Each row is a point. Each table stands for the endless flat space through its points: a line for two points, a plane for three, and so on. Write the one point that lies in both, or say that there is none.

First (2 x 4)
[22 -29 -2 10]
[25 -14 -5 37]
Second (3 x 4)
[39 -10 -29 5]
[19 -26 -10 6]
[11 -32 -6 2]
They share: [23 -24 -3 19]

First (4 x 6)
[-3 21 56 57 13 -10]
[-28 56 13 -35 36 -15]
[16 56 39 -26 28 26]
[-12 60 19 -42 35 2]
Second (2 x 6)
[-18 36 35 5 7 -16]
[-26 30 35 11 -1 -20]
They share: no point

First (4 x 9)
[19 51 -21 2 -5 -43 34 12 28]
[12 38 -1 5 5 -15 52 5 48]
[8 73 -14 17 3 -53 37 16 32]
[42 -7 -31 -45 -30 10 22 10 58]
Second (2 x 9)
[21 37 -33 -14 -15 -32 45 5 27]
[15 35 -55 -36 -33 -20 61 1 37]
They share: [24 38 -22 -3 -6 -38 37 7 22]

First (2 x 12)
[-45 -2 -2 53 -1 -12 23 -29 26 -28 -23 -36]
[-40 -8 4 44 7 -20 22 -24 30 -20 -20 -27]
Second (3 x 12)
[-3 -51 -8 63 32 -8 36 10 53 2 -22 -20]
[-29 -22 19 10 9 -40 10 -20 32 -8 -14 -2]
[-45 -13 2 57 9 -19 40 -42 81 -46 -2 -44]
They share: no point

First (3 x 18)
[17 -27 52 34 -17 -32 -8 -8 6 31 56 0 33 3 -16 21 4 -49]
[57 -45 48 9 -16 -21 -51 18 -6 19 8 6 10 -6 32 26 19 -36]
[7 -28 75 32 -31 -54 -22 13 31 12 57 -29 47 -3 -17 17 3 -66]
Second (2 x 18)
[34 -63 62 23 -33 -19 8 14 -9 37 20 6 2 -15 -1 1 -20 -38]
[39 -13 22 28 7 -14 -32 -26 -14 37 50 26 27 15 4 41 30 -33]
They share: [37 -33 38 26 -9 -16 -16 -10 -12 37 38 18 17 3 2 25 10 -35]

First (5 x 24)
[-24 0 -7 -40 6 -25 -40 30 34 34 -18 -48 49 0 -29 32 -7 45 -26 -10 -6 8 42 6]
[-2 -2 -22 -16 13 -36 -3 -11 36 3 17 -9 18 23 -36 56 40 4 20 -8 -32 24 73 55]
[-8 -12 -78 -22 -36 -52 60 -5 40 18 -13 42 21 64 -33 33 66 -49 81 7 -61 24 60 97]
[23 -4 -74 -37 -32 -43 25 26 72 22 -31 1 37 18 -6 -16 58 -10 28 -7 -8 50 91 61]
[-77 -18 -37 -41 -31 -36 16 23 -2 57 -36 8 54 65 -53 60 -9 -9 46 13 -74 -34 -22 48]
Second (3 x 24)
[-1 -22 -46 -55 -20 -50 17 15 9 17 -30 2 60 58 -47 15 20 14 37 -6 -3 25 42 17]
[-9 -23 -8 -41 -28 -60 8 4 12 8 -1 -39 34 35 -10 10 31 -38 41 3 -10 -15 37 39]
[-25 -7 -22 -31 -20 -44 2 12 30 26 -9 -25 30 25 -20 30 23 -16 25 3 -30 -5 39 47]
They share: [-25 -4 -37 -34 -16 -38 4 17 32 32 -20 -9 38 31 -34 35 18 5 21 0 -31 10 41 41]

First (2 x 24)
[-20 49 12 29 24 20 4 15 44 -36 -18 -1 -21 -24 -2 29 15 -48 -21 -19 -35 36 -35 -4]
[-24 9 0 49 52 -12 -8 -29 28 -36 -58 -29 -41 -16 38 -11 39 -20 19 -11 -47 24 -35 -28]
Second (2 x 24)
[-35 59 -5 42 13 14 -9 6 18 -42 -38 -2 -6 -16 -4 7 3 -61 -25 -7 -32 15 -47 -16]
[-14 29 16 30 40 11 6 3 51 -33 -23 -11 -36 -25 14 25 30 -31 -4 -22 -41 42 -29 -7]
They share: [-21 39 9 34 31 12 1 4 40 -36 -28 -8 -26 -22 8 19 21 -41 -11 -17 -38 33 -35 -10]

First (2 x 24)
[10 -26 42 19 19 -8 20 30 41 -30 -22 -39 29 -14 6 17 -3 -28 46 -27 9 -19 -25 -16]
[24 -36 56 7 27 -22 10 38 53 -28 -6 -47 31 -30 -8 23 17 -30 62 -23 -13 -3 -13 -6]
Second (5 x 24)
[-52 -65 2 -11 -20 37 -9 60 47 -40 -28 -12 -10 10 9 45 14 -82 22 -69 44 -21 -65 -33]
[2 -23 -21 3 -23 50 47 5 30 16 -70 -47 14 -12 -12 -32 -29 -30 -2 -65 40 25 -18 -57]
[35 17 23 -17 25 -6 2 -2 25 -30 -39 -25 15 14 41 41 12 -22 61 -29 38 2 -43 -14]
[-7 -43 11 19 -35 54 44 4 19 -18 -57 -25 33 -22 -25 -25 6 -22 7 -53 38 -16 -49 -44]
[43 8 60 52 24 -9 56 -6 11 -30 -20 -32 52 -18 -7 -25 -9 14 61 7 -1 -56 -31 -18]
They share: no point

First (3 x 24)
[61 -44 4 -8 -28 72 -49 5 -28 -20 55 -24 -58 -15 11 20 23 -24 -48 -16 39 20 -24 9]
[18 3 -27 -19 -15 40 -43 -7 -3 -6 34 -37 -23 7 26 -14 -7 -3 -43 -51 13 -15 -7 -20]
[27 -30 -6 -10 -18 16 -13 17 6 0 37 -70 -32 13 53 -8 23 -18 -22 -30 -5 -30 -34 -41]
Second (3 x 24)
[35 -9 -18 -30 -21 34 -35 16 1 -20 52 -38 -38 7 13 8 0 -18 -33 -33 -7 6 0 -6]
[10 -2 -20 13 -22 84 -49 -22 -13 37 40 -57 -16 -15 77 -46 23 -33 -51 -31 54 -37 -45 -6]
[32 -34 -6 1 -15 40 -36 -11 -17 -5 22 -43 -34 3 37 -8 15 4 -44 -45 35 -25 -36 -40]
They share: [31 -17 -14 -14 -19 42 -37 2 -7 -8 40 -42 -34 3 29 -4 8 -12 -39 -37 15 -10 -18 -18]

First (6 x 24)
[22 -9 2 43 6 -39 47 5 -46 -5 -11 7 -19 -10 -56 -33 -32 -59 17 14 19 75 -5 -6]
[14 -30 -65 35 -43 -43 36 6 -74 12 30 54 -36 -10 30 13 82 3 49 129 22 8 -20 -70]
[-47 4 -54 36 -10 -22 22 -31 -78 -28 29 19 -36 33 3 -2 35 17 43 77 23 34 15 -3]
[-4 -5 -70 1 -26 -41 -37 15 -40 -11 55 69 -35 18 20 11 92 13 51 84 41 -21 33 -34]
[41 -25 -56 38 -16 -60 42 33 -36 -17 25 26 -6 -10 -22 38 54 -32 0 40 -35 35 -35 -51]
[20 -9 -29 -1 -21 -53 -18 10 -40 7 22 57 -38 7 -33 -15 41 -26 40 46 40 21 22 -20]
Second (4 x 24)
[6 -36 -31 -7 -13 -35 -5 11 -4 -26 33 5 5 -17 -7 5 0 -11 6 21 38 34 15 -57]
[-32 0 -41 57 -32 -69 11 36 -9 -18 2 3 -39 -18 9 -28 34 -22 13 6 47 22 -11 -52]
[-45 26 -16 46 -32 -57 24 19 -49 20 2 12 -17 -10 -50 -44 56 -13 33 29 18 25 -14 -1]
[44 -8 -69 53 28 -21 31 8 -65 -50 38 51 -31 34 5 36 30 -34 29 70 -17 34 13 -4]
They share: [5 -6 -42 34 -3 -37 18 13 -41 -22 25 25 -17 5 -14 2 29 -21 23 42 11 31 5 -20]

First (6 x 24)
[2 21 -74 -9 7 50 3 -10 35 8 25 -67 15 29 -11 23 -40 33 5 -66 -25 -15 -24 29]
[-11 65 -25 14 -1 35 -32 -52 -16 -57 33 -38 33 26 -42 -1 12 -16 15 -8 -51 8 -23 -57]
[9 29 -63 -39 -36 44 -21 -42 16 -14 34 -55 4 30 -24 -10 7 26 38 -18 -44 4 -50 -38]
[-2 -31 -26 -21 15 18 -43 20 13 -34 -11 -37 9 17 3 -47 -10 29 31 -18 -55 -51 -16 -25]
[-4 15 -18 -9 -11 22 -50 -37 -12 -47 5 -32 20 15 -16 -38 -11 -17 26 8 -66 9 -26 -52]
[-19 38 -61 -23 -11 78 -20 -14 32 -12 28 -65 18 75 -10 15 -12 52 10 -60 -59 -9 -48 -16]
Second (5 x 24)
[9 14 -49 3 6 22 -9 -41 3 -18 7 -35 19 2 -16 -16 -12 -19 23 -35 -39 -23 -20 -42]
[-3 66 -41 23 -12 30 -35 -71 -21 -56 47 -37 1 -40 -74 -14 -28 -5 35 -13 -11 21 14 4]
[-7 78 -52 18 -32 5 -57 -59 -10 -69 51 -57 6 -29 -88 3 -22 -11 7 -15 -7 45 19 7]
[-1 21 -53 30 -5 31 -3 -66 -18 -22 23 -13 9 -43 -41 -36 -44 -22 45 -44 -18 -14 -2 -25]
[11 82 -12 -22 13 27 -56 -30 0 -72 45 -78 15 32 -51 26 36 22 9 38 -41 21 -10 0]
They share: [5 32 -39 3 3 20 -21 -35 -3 -35 24 -42 21 3 -31 -8 -5 -8 21 -14 -34 -7 -16 -27]
